Each row is a point. To make a cloud, some directions were put in groups of two or more. Within a group, all points are equally far from the middle, so they leave a hole (a ring in 2 directions, a hollow ball in 3). The other directions are filled evenly. Then the cloud was stretched, turned, moved and blurred a little. Count the holes, and give their numbers of directions, smallest first.
In the rows, 128 means zero.

Cloud (13 x 2)
[[ 76 163]
 [178 115]
 [163 154]
 [134 163]
 [115 120]
 [103 172]
 [149 132]
 [103 176]
 [157 181]
 [114 109]
 [119  94]
 [ 97  82]
 [130 148]]
Holes: 0

Cloud (20 x 3)
[[138 115 108]
 [152 148 139]
 [ 86 104  87]
 [ 98 116  75]
 [ 88  87 105]
 [133 157 159]
 [123 135 175]
 [128 141 172]
 [119 144  68]
 [122 161 153]
 [ 96 109  80]
 [142 132 109]
 [ 80 124  69]
 [ 86 120  71]
 [121 172 144]
 [110 128  70]
 [141 177 131]
 [ 83 108  87]
 [130 161 156]
 [115 115  83]]
Holes: 1 (2)

Cloud (27 x 4)
[[109 118  83 107]
 [ 83 134 106 187]
 [165 151 140 132]
 [ 71 173  97 114]
 [149 184  89 110]
 [148 184  86 114]
 [ 85 189 109 116]
 [ 88 186 120 121]
 [ 95 124  91  98]
 [114  96 136 157]
 [116 126 109  89]
 [107  91 118 168]
 [117  99  87 148]
 [104 185 134 139]
 [ 86 125 134 115]
 [168 152 139 152]
 [136 114  82 135]
 [161 159 131 175]
 [ 77 122  80 144]
 [152 162 106 188]
 [157 143 133 109]
 [167 152 140 143]
 [140 192 128 124]
 [117 185 138 147]
 [ 93 111 142 142]
 [ 76 134  95 102]
 [131 199 118 118]]
Holes: 2 (2, 2)

Cloud (51 x 6)
[[147 101 118 123  70 132]
 [140  96 127 115  50 179]
 [118 110 157 113  61 121]
 [ 89 153 138 105 151 131]
 [ 97  80  79 136 124 192]
 [117 119 145 125  80 105]
 [114 159 155 121 185 144]
 [128  69 124 130 129 147]
 [103 176 168 134 109 151]
 [132 133 112 135 191 115]
 [147 148 154 110 121 125]
 [121 133 103 117 111 163]
 [106 149 194 149 136 160]
 [117 140 160 103 107 116]
 [159  73 131 109 163 138]
 [ 98 122 157 173 139 144]
 [110 104 133 134  96 188]
 [160  82 139 121 125 171]
 [165 146 173 124 124  81]
 [127 139 125  61 145 140]
 [131 101 155  88 156  91]
 [157 128  73 110 112 140]
 [112 142 198 173 130  79]
 [124  80 143 150 117 137]
 [ 92 131 179  98  82 144]
 [ 86 161 177 125 140  82]
 [166  52 108 113 154 157]
 [102 130 165 125 167  87]
 [ 97  89 119 172 166 181]
 [133  53  83 107 125 148]
 [105 126 125  99 168 196]
 [ 79  98 120  96 162 154]
 [157 113 192  94 114 139]
 [170  70  79 102 134 185]
 [122 139 192 122  87  79]
 [120  87 132 124 164 175]
 [152 133  91 104 129 146]
 [137 150 136 139 123 120]
 [163 114 110 161 149 140]
 [123 117 142 162  92 102]
 [111 120 155  66 129  84]
 [170  91 118 129  56 140]
 [108 142 157 116  95 115]
 [136  94 156  74 171 149]
 [106 105 145  95 109 164]
 [ 91 104 118 154  76 145]
 [161  73  98 128 125 206]
 [113 148 124 103 116  79]
 [ 88 147 165 120 110 179]
 [116 171 167 148 158 141]
 [146 106 126  88  91 155]]
Holes: 0

Cloud (85 x 8)
[[ 91 151 105 136 130 112  72 194]
 [156 141  42 158 115 123 116 157]
 [113 144 121 160 135 177 121 178]
 [105 120 132 170 173 106 118  95]
 [109 147 112 136  99 187 130 100]
 [ 84 121 149  73 148 107  94 104]
 [134 179  76 144 161 105  76 145]
 [127 133 112 198 171 145 117 172]
 [117 195 152 147 138  87  81 127]
 [109 150 131 177 154 121 103  97]
 [106 107 110 132  90 180  85 162]
 [ 95  75 125 161  96 177 111 160]
 [158 132  78 169 117 161 111 137]
 [ 80  77 129 120 142 167 125 106]
 [ 91 148 177 118  81 150  96 163]
 [104 116  89 140 139 118  86 101]
 [150 109 159 153 168 131  92 140]
 [128 210  79 129 115  96 107 140]
 [137 140  66 119 142 113 184 109]
 [119 146  45 149 149 132 153 114]
 [133 148 151 133  96 136 170 104]
 [148 119 102 136 199  85 135 129]
 [ 96 147 118  88  52 153 139 124]
 [145 189 112 108 132 127 157 117]
 [ 98 180 149 152 130  93 138 139]
 [ 98 116  60 134 113 110 110 107]
 [125 177 158  97 107 118 109 100]
 [ 71 126  90 156 130 136 134 152]
 [145 140  68 155 112  92 146 163]
 [149 165 104  91 148 101 123 137]
 [124 141 158 164  99 165 168 128]
 [117 140 158 175 138 121  62 136]
 [129  88 162 128 130 116 132 137]
 [ 87 155 120 158  95 110 107 177]
 [150  96 143 148 179 114  99 171]
 [ 90  95 119 106 140 130  69 122]
 [134 115 112 189 175 138  89 191]
 [114 123  99 139  88  84 119 125]
 [107 178 167 138 151  75 101 138]
 [ 92  98 153 134  87 124 151 134]
 [ 76 129 134 130 172 105 159 139]
 [120 132  78 123  86 178 170 111]
 [150 153  88 150 131 164  98 136]
 [ 80 145 188  93 111 140 108 137]
 [111 113 202 133 153 131  85 150]
 [119 124 111 160  85 100  84 148]
 [125 188 109 107 183 106 126 118]
 [137 123  54  96 135  96 142 139]
 [ 80 121 174 122 174  87  70 159]
 [128 153  91 144  64 172 128 112]
 [ 73  80 124 115 162  96  72 158]
 [ 73 143 109 139 128 137  74 146]
 [ 93 116  52 128 162 112 142 108]
 [100 128 128 192 178 113 108 129]
 [110 153 135 102 182 136 117 153]
 [131 146 173 128  95 125 143 134]
 [130 124 126 158 147 145  76 208]
 [ 94  95  65 133 130 123 148 174]
 [102 123 123  89 168 117 153 153]
 [ 92 164 121  77 163  75 106 109]
 [138 137 132 177  70 162 113 170]
 [143 141 172 153 175 139 137 134]
 [ 85 115 132  87  72 153 156 127]
 [159  95  76 151 134 134 119 137]
 [119 136 143 160  68 171 127 175]
 [127 159 138 162 135 153 105 195]
 [156 184 131 130 168 121 128 124]
 [103 107  67 117 145  83 108 108]
 [ 80 144  81 137 146 131 129  95]
 [106 115 120 171 181  99  62 187]
 [117 100  57  96 164 106 148 133]
 [126 174 159 162  99 156 139 101]
 [157 126  53 127 126 113 103 159]
 [149 116  72 129 169  75 123 143]
 [102 147  97 106 162  76 153  84]
 [104 136 129 132 108  86 153 101]
 [101 118 120 152 173 132 173 150]
 [136 160 155 149 101 147 150 162]
 [138 100  72 184 141 114 121 183]
 [ 97 115 117 132 204 112  73 177]
 [140 146 113 107 101 143  76 143]
 [ 83 148  99 133 169 124  77 134]
 [109 127  91 153 172  90 145  90]
 [ 96 138 135 127 129 174  97 105]
 [ 77 103 175  88 124 108 100 146]]
Holes: 3 (2, 2, 4)

Cloud (87 x 9)
[[163 152 134 140 186 178 154 129 202]
 [100  82 128 133 128 140 107  93 139]
 [145  84 174 169 119 168 125 161 123]
 [110  93  99 124 120 185 105 145 153]
 [121 134 132 141 145 101 155  67 182]
 [158 126 121 119 185 198 133 178 139]
 [161  93 183 140 150 179 131 124 111]
 [173 115 128 137  96 143 101  88 115]
 [153 139 162 189 169 156 124 129 177]
 [152 128 160 121  97  92 166  91 103]
 [126 152 174 179 179 143 142 125 136]
 [132 126 156  96 185 200 145 142  96]
 [ 82 136 118 148 146 171 143 158 165]
 [126 198 149  89 107 118 130 124 138]
 [170 128 164 136 144 151 161  99 102]
 [191 150 138 170 124 148 138 161 142]
 [ 80 103 145 166 114 118 126 126 126]
 [125 138 168 133 118 145  53 124 121]
 [100 158 141 102 180 167  99 158 155]
 [130 147 103 125  89 118 109  93  78]
 [ 92  86 156 102 163 154 141 112 143]
 [ 85 128 119 172 101 153 171 121  99]
 [148 127 144 138 142 137 221 124 125]
 [139 132 142 119  98 181 158 128 178]
 [123 127 113 121 109 191 164 125  81]
 [168 127 159 145 101 177 126 166 110]
 [105 175 181 110 133 118 158 138 152]
 [129  86 140 141 160 198 161 121 177]
 [123  73 133 181 135 178 125 127 159]
 [183 130 152 168  95 119 140 126 120]
 [107  93 170  86 120 137 119 134 146]
 [127 117 144 104 120 182 114  91 182]
 [138 147 159 132 159 197 153  92 152]
 [165 120 146 145 203 221 114 172 163]
 [102 107 125 165 143 184 114  83 167]
 [161 180 105 144 166 166 159 115 157]
 [153 177 148 173  88 116 125  86 144]
 [129 140 149 162  98 129 166 166 180]
 [ 80 120 154 126 129 111 105 104 161]
 [161 168 125  87 110 131  94 124 129]
 [185 141 140  95 137 157 123 177 153]
 [138 126 172  97 209 187 126 169 131]
 [102 115 141 140 106 198 159 171  95]
 [129 157 116 152 127  98 116 113  91]
 [193 152 139 144 102 148 106 106 141]
 [117 142 122 101  99 179 167 118 153]
 [ 95 137 138 116  65 146 132 157 133]
 [139 166 127 118 130 101 113  70 176]
 [ 69 114 179 165 102 147 124 113 122]
 [159 157 144 151 212 139 169 135 148]
 [131 113 157 150 129 170 192 162 123]
 [141  98 118 109 177 183 121 173 146]
 [149 142 128 130 161 191 172 159 101]
 [184 129 154 147  98 164 136 126 111]
 [ 91 139 145 119 144 100 191  81 138]
 [189 134 126 145 174 181 164 149 145]
 [147 145 148 132 148 192 167 114 185]
 [121 159 185 120 153 127 105 153 144]
 [130 139  84 137 121 119 155 141 126]
 [103 110 137  97 160 168 125 186 112]
 [158 105 159 149 136 151 195 137 152]
 [124 152 193 114 160 137 137 105 149]
 [135  98 151 124  70 163 129 101 133]
 [134 138 132 174  89 113 158  63 163]
 [108 124 136 156  53 143 136 133  95]
 [101 145 147 172 183 149 127 104 146]
 [119 119 115 167 119 183 109 107 182]
 [135 119 140 122 131 195  89 141 209]
 [115  97 140 129 168 157 176 105 157]
 [106 163 172 107 139 174 138  94 115]
 [102 109 156 147 128 100 167  90 120]
 [185 154 179 121 180 140 156 130 172]
 [108 140 163 144  99 203 147 138 146]
 [174  83 129 139 139 179  94 156 162]
 [153 156 147 138 174 202 154 173 126]
 [139 158 158 117 159 145 149 173 210]
 [118 153 143  86 115 183 124 113 164]
 [143 159 133  91 114 110  96  97 102]
 [151  99 147 166 163 145 141 173 144]
 [ 96 135 169  90 154 130 153 149 178]
 [146 139 152  75 156 177 134 172 115]
 [125 130  90 141  82 165 153 123 141]
 [131 117 137 119 175 195 148 194 116]
 [ 86 122 100 147 123 189 119 115 154]
 [103 141 167 106 164 141  95 126  90]
 [114 163 132 108 110 154  96  68 129]
 [136  97 164 126 169 182 152 199 135]]
Holes: 2 (2, 6)

Cloud (99 x 9)
[[ 89  86  81 163 198  95 183 120 137]
 [123  73 122 193 200 125 137 145 129]
 [126 117 172 158 176 112 184 101 147]
 [134 103 138 218 158 124 162 107 153]
 [108 140 131 161 174 125 179 131 143]
 [ 83 153 165 144 164 145 154 122  97]
 [ 89  90 196 131 140 158 176 182 128]
 [100 138  96 152 162 137 155 149 176]
 [100 128  85 170 188 104 176 112 120]
 [176 144 176  87 142 103 130 166 101]
 [143 128 106 198 148 111 138 115 158]
 [ 98 158 157 141 137 132 140 132 147]
 [150 113 134 143 131 154 139 117 143]
 [137 100 111 145 137  92  49  83 113]
 [134 153 103  92 172 126 117 167 119]
 [103 129 120 159  85 109 130 128 119]
 [137 115 136 188 126 185 117 153 130]
 [102  96  69 104 117  59  76  97 125]
 [105 113 138 146 180 135  92 155 136]
 [ 97  78 144 135 136 116 157 147 153]
 [144  85 103 123 163 139 172 117 165]
 [116 128 101 132 142  92 172 133 118]
 [115 149 167 178 148 110  79 150 133]
 [126  90 185 129 147 126 158 125 123]
 [118  77 105 106 173  90 126 153 167]
 [ 81  76 116 135 144 107 168 164 134]
 [ 97 149 203 133 113 125 117 156  96]
 [141 149 182 115 151 102 104  98  68]
 [145  83  76 165 191 140 182 121 149]
 [113 109 163 125 134 110 107  75 130]
 [101 106 147 111 177 132 100 135 110]
 [ 89  63 155 153 139  91 147 116 137]
 [163 144 184 148 173  95 154 148 106]
 [102  82 187 108 108 109  79  91  93]
 [122 151 122 126 121 138 184 152  85]
 [144 100  88 190 150 130 135 151 138]
 [103 149  76 108 141 108 127 137 133]
 [ 94  86 141 190 177 146 119 159  89]
 [ 97 140  97 207 126 106 129  77 151]
 [ 87 122 139 147 133 116 185 127 118]
 [111 156 151 149 104 152 166  96 131]
 [155  91 161 130 158  87 210 156 118]
 [118  70 119 158 188 124 193 158 154]
 [158  81 188 117 161 106 159 155  59]
 [ 89 155  78 109 140 107  87 132 113]
 [152 171 159 180 199 164 136 155 117]
 [ 99 133 139 231 150  99 122 168 146]
 [105 129 202  95 148 136 115 115  84]
 [ 90 126 103 137 118 138 106 157 131]
 [121  85 159 135  84 123 150 131  92]
 [124 132 108 136 135 149  46  74  94]
 [133 148 154 184 198 124 103 160 114]
 [114  73 129 118 163 107 192  55 105]
 [ 81 113  99 135 141 126 139 118 134]
 [131 108 108 177 163  91 140 205 116]
 [ 82 117  57 158 113 110 162 103 159]
 [ 68 110  88 185 187 113 163 113 121]
 [134 137 148 125  80 124 121 112  95]
 [ 86  86 147 120 152 163 157 175  87]
 [111  66 141 142 154 101 134 150 109]
 [163  64 148 102 134 126 139 146  92]
 [138 130  77 180 119  93  73 117 195]
 [146 147  99 149 186 160 172 162  84]
 [114  95 102  56 101  76 140  60 128]
 [134 129 150 136 109 135  76 105  94]
 [109 145 126 113 133 111  91  84 106]
 [ 92 104  86 143 102 142  94 112 149]
 [151 106 148 129 108 137  78 131  77]
 [144 148 127 136 166 135 126 176 127]
 [125 153 157 155 120 152 144 120 137]
 [151 144 156 142 142 169 116 120 133]
 [ 84 110 139 133 161 164 153 145 135]
 [157 102 106 136 144  91 190 101 103]
 [156  89 119  85 148 111 121  85 140]
 [145 110 159 141 133  83 156 174 108]
 [177 117  88 149 157 117 119 143 106]
 [ 77  88 140 169 121 170 112 157 121]
 [104  80 135 177 187 138 180 143 160]
 [145 134 122 191 140 126  55 131 110]
 [108 138 106 147 147 114 137 148  86]
 [130 129 175 108 135 158 123  97 129]
 [147 106 108 112 139 159 110 135 178]
 [125 109 168 123 104  97  98  85 145]
 [142 117 121 129  91 147 110 116 120]
 [123 111 167 172 164 179 166 171 134]
 [ 77 122 189 141 148 141 115 151  46]
 [105  75 173 143 154 141 180 116 103]
 [193 130 145 184 124 107  83 116 123]
 [108 132 152 120  98 130  93 163 105]
 [ 97  85 116 169 132 122  60 104 154]
 [102 116 177 129 169 121 146 122 127]
 [ 95 109  97 119 180 141 161 146 187]
 [162 118 158 154 117 142 136 102 138]
 [121  86 125 124 149  84 145 150  97]
 [ 91 150 147 142 100 133 120 127  72]
 [106 147 149 218 160 170 146 181 151]
 [140 101 116  84 175 136 179 127 114]
 [120 136 119  72 112 109 151 114 106]
 [140 103 197 144 164 139 163 126 111]]
Holes: 0
